Each point is reached from the start by the listed moves, each made once or not at all, plus a little noise. Is the number of moves made odd or even? Then give how often each move was made.
In the rows, 128 means zero.

Moves:
(1): [165 183 129]
(2): [ 99 166 116]
Start: [138 148 138]
Points:
[138 150 138] => even (0, 0)
[146 239 127] => even (1, 1)

Moves:
(1): [175 113 124 106 164  97]
(2): [129 195 138 145 109 115]
(3): [122 142 213 114 132 127]
(4): [166 109 115 192 133 158]
Start: [ 82  77 130 101 152 152]
Points:
[130  76 208  70 197 116] => even (1, 0, 1, 0)
[ 80  86 208  83 160 155] => odd (0, 0, 1, 0)
[127 126 132 100 163 101] => even (1, 1, 0, 0)

Moves:
(1): [165 114 111 135 105 120 127 166 158 121 134]
(2): [124 183 100 126 114 106 138 131 124 144 152]
(3): [151 137 176 117 106 122 167 122 156 122 138]
(4): [102 129 124 185 129 125 139  95 113 117 105]
(5): [150 126 125 129 164  97 131 112 146 145 132]
(6): [148 145 132 147 150 166  83 153 134 104 128]
(7): [144 127 114 127 107 164 172 143 109 127 160]
(8): [133 170 117 137 158 119 145 187 117 154 109]
Start: [161 144 131 125 134  56 135 118 142 146 144]
Points:
[168 208 131 173  76  61 237 102 130 145 191] => even (0, 1, 1, 1, 0, 0, 1, 0)
[218 224  50 198 144  18 219 187 140 181 170] => even (1, 1, 0, 1, 1, 0, 1, 1)
[210 212 170 145 165  83 143 193 164 141 137] => odd (0, 0, 1, 0, 0, 1, 0, 1)
[185 183  69 183  77  61 200 140 135 139 182] => even (1, 1, 0, 1, 0, 0, 1, 0)

Moves:
(1): [165 133 135 138 145 111 137 126 128 132 136 129 128]
(2): [135 175 120 148 107 102 124 138 129 102 123 150 153]
(3): [161 114 181 137  94 130  97 148 130 122 144 101 126]
(4): [127 122 130 158 144 130 123 135 103 129 129 119 142]
(5): [131 147 144  97 175 146 109 149 106 125 114 147 138]
(6): [132 138 125 127 128 150 126 153 142 168 101 117 168]
(7): [122 131 151 118 125 152 151 135 128 126 134 125 124]
(8): [120 105 129 140 120 117 136 158 135 123 101 153 119]
(9): [115 143 143 135 122 124 124 117 174 112 111 116 116]
(10): [138 155 157 120 127 101 149 134 119 170 112 126  98]
(11): [115 134 117 123 156 100 115 149 148 141 182 132 139]
(12): [128 124 154 127 131 123 103  97 144 154 129 150 148]
Start: [131 135 132 173 147 125 128 124 135 129 115  89 112]
Points:
[177 173 213 163 199 119  69 203 197 163 134  63 163] => even (1, 0, 1, 0, 1, 1, 0, 0, 1, 0, 1, 0)
[149 210 194 161 169  96 110 184 143 204  27 166 172] => even (0, 1, 0, 0, 1, 1, 0, 1, 0, 1, 0, 1)
[174 223 148 220 183  48 138 191 136 202 130  94 175] => even (1, 1, 0, 1, 0, 1, 0, 0, 0, 1, 1, 0)
[132 132 165 209 153  90 153 166 108 167  76 101  87] => odd (0, 0, 0, 1, 0, 0, 0, 1, 0, 1, 0, 0)
[124 249 170 158 192  61 111 173 171 138 119 120 118] => odd (0, 1, 0, 0, 1, 0, 0, 0, 1, 1, 1, 0)
[195 174 233 242 146  18  91 183 144 177 147 125 143] => even (1, 1, 1, 1, 0, 0, 0, 1, 0, 1, 1, 1)
[136 200 194 170 204 139 121 173 138 192  42  74 137] => odd (0, 0, 0, 1, 1, 1, 0, 0, 1, 1, 0, 0)
[121 197 168 180 140  58 163 195 154 152 128 137 107] => odd (0, 1, 0, 0, 0, 0, 1, 1, 0, 1, 1, 0)

Moves:
(1): [150 135 113 128 146 120 125 117 131 138 133 128 130 111 129 125 135 122
 119 143]
(2): [124 142 127 129 136 138 158 125 100 138 134 140 128 121 123 141 120 108
 154 110]
(3): [130 116 160 136 125 130 132 122 135 115 112 129  98 103 120 139 122 132
 127 132]
(4): [133 139 138 185 136 117 137 160 128 151 128 105 126 132 121 147  95 119
 134 120]
(5): [112 117 107 128 143 135 128 115 141 114  97 146 116 131 133 119 140 100
 130 145]
(6): [131 139 127 132 133 155 117 101 127 125 124 147 120 125 126 139 117 137
 116 111]
(7): [154 100 105 123 114 143 160 131 136 144 115 126 149 145 106 120 110 125
 121 125]
(8): [132 120 118 135 130 143 125 156 124 126 120 116 136 105 143 159 129 121
 114 132]
(9): [120 174 133 122 106 133 119 121 149 129 114 103 147 111 122 137 140 137
 136 138]
(10): [125 128 152 113 114 134 105 145 131 147 138 124 124 125 139 141 115 101
 156 123]
(11): [ 96 137 135 119 122 149 137 121 143 138 161 154 108 121 121 143 130 137
  93 129]
(12): [119 119 137 134 134 113 122 135 138 128 131 159 153 109 109 145 133 123
 126 125]
(13): [114 125 137 141 157 151 134 115 115 135 128 106 142 147 131 116 147 130
 121 126]
(14): [158 133 151 101 125 120 148 142 155 109 116 139 131 150 138 147 116 124
 132 127]
(15): [139 121 134 141 114 124 139 127 139 133 132 129 139 124 158 134 131 130
 130 136]
(16): [125 100 115 110 139 127 121  98 140  97 131 120 124 147 117 164 112 121
 152 130]
(17): [146 121 125 131  94 133 127 132 132 120 114 124 110 129 123 156 168 110
 132 130]
(18): [128 115 121 128 133 128 118 140 132 136 132 134 118 129 130 128 146 150
 143 126]
Start: [131 124  99 170 109 117 119 158 116 150 128 139 127 113 139 104 138 140
 140 131]
Points:
[165  47 138 194 122 152 163 183 162 149  69 156 110 147  93 225 121  47
 225 111] => even (0, 1, 1, 1, 1, 0, 1, 0, 0, 1, 0, 1, 1, 1, 0, 1, 1, 1)
[179  66 162 163  95 180 104 159 166 113 101 130  90 124 184 249 165 116
 180 124] => even (0, 0, 1, 0, 0, 1, 0, 1, 0, 1, 0, 0, 1, 1, 1, 1, 1, 1)
[137 134  54 237 161 164 168 194 136 209  75 119 194  71 106 160 159  96
 160 132] => even (1, 1, 0, 1, 1, 0, 1, 1, 1, 0, 0, 1, 1, 0, 0, 0, 0, 1)
[165 121 116 187  89 133 190 196 163 179 133 154 133 152 113 152  76 132
 107 121] => even (0, 0, 0, 1, 0, 0, 1, 0, 0, 0, 1, 0, 0, 1, 0, 0, 0, 0)
[133 122 167 121  95 200 141  99 201 137 118 139 124 135 109 197  96 135
 135 125] => odd (0, 0, 1, 0, 0, 1, 1, 0, 1, 1, 1, 0, 1, 1, 0, 1, 0, 0)
[174  99 135 160  65 124 133 235 147 162 115 187 144  84 181 228 171  82
 200 118] => even (0, 1, 0, 0, 0, 0, 0, 1, 0, 1, 0, 1, 0, 1, 1, 0, 1, 1)
[123 124 140 175  57 201 136 177 160 205 134 199 144  24 130 227 121 132
 148 110] => odd (0, 1, 1, 0, 0, 1, 1, 1, 1, 1, 1, 1, 0, 0, 1, 0, 0, 1)
[125 153 158 206  95 147  85 136 155 150 109 103  99  90 111 203  73 118
 193 120] => even (0, 0, 1, 1, 0, 1, 0, 0, 1, 1, 0, 0, 0, 0, 0, 1, 0, 0)
[114 150  83 247 173 135 102 190 148 183  88 108 176  60 134 160 177 113
 136 166] => even (1, 0, 0, 1, 1, 0, 0, 1, 1, 0, 0, 1, 1, 0, 0, 0, 0, 1)
